Each wall is flat, endless, passes through zero and stands at right angles to its row. A trip goes straight from one point to another. Which walls does it cross, in order?

Walls:
(1): 0.46 -1.34 0.15
(2): -0.53 -0.13 0.27
(3): 0.06 0.33 1.14
(4): 0.64 -0.02 -1.44
Trips:
-0.22 -0.06 1.48 to -0.54 2.06 1.22 => 1
0.53 -0.02 -0.13 to 0.09 -1.23 2.36 => 3, 4, 2
0.59 1.81 -1.65 to -0.44 1.08 -0.75 => none
-0.18 0.44 1.39 to -1.24 -1.13 -0.23 => 1, 3
-0.54 1.76 -0.58 to 1.56 3.08 1.12 => 3, 4
0.81 -1.92 -1.53 to -0.40 -1.49 3.75 => 2, 4, 3
1.97 -2.01 -0.35 to 0.15 0.55 0.20 => 3, 1, 4

Walls:
(1): 3.66 3.88 -0.73 0.94 -0.69 -0.49 2.18 -1.17 -1.68 1.73 1.18
(2): 0.70 0.65 0.54 0.41 0.00 0.93 -0.35 3.26 -0.93 -2.53 2.73
(3): 0.82 2.60 1.65 -1.73 0.17 0.73 0.44 0.20 -2.01 -0.78 -0.39
(4): -0.98 -1.47 0.70 2.07 -0.95 -1.14 -1.01 0.46 -0.82 1.91 -0.83
(5): -0.28 -1.07 -0.95 -1.11 -0.38 0.26 -0.76 1.06 -0.16 -2.06 0.22
(6): -0.18 0.05 -1.76 0.03 -0.24 0.55 1.28 -1.75 1.49 -0.06 0.62
(7): -1.13 -1.65 -0.33 0.92 0.81 -0.57 -0.16 1.14 0.09 -1.88 -1.25
Trips:
0.46 -1.21 0.62 -0.29 -2.78 0.28 -0.88 -1.54 0.81 -0.87 -0.35 to 0.05 2.18 0.80 -0.43 -0.02 -0.57 -0.40 -3.62 0.39 1.09 1.06 => 5, 1, 4, 3
0.66 1.49 0.48 -1.66 0.24 -0.42 -1.19 -0.18 0.44 2.46 1.16 to 0.78 1.28 1.45 0.52 1.95 -0.28 -1.40 -1.42 1.21 0.02 0.55 => none
-1.73 1.16 -2.66 -0.24 0.65 0.79 1.66 -0.49 0.64 0.96 1.05 to -2.65 -0.90 -1.54 0.24 -0.41 0.31 -0.27 -2.54 -0.86 1.93 -0.64 => 4, 1
1.32 -0.61 -0.90 1.38 -1.23 1.61 -0.38 1.01 0.65 -0.65 -0.66 to -2.33 -1.31 2.02 -1.05 -2.19 2.65 -1.83 2.52 -2.60 0.79 -2.90 => 6, 3
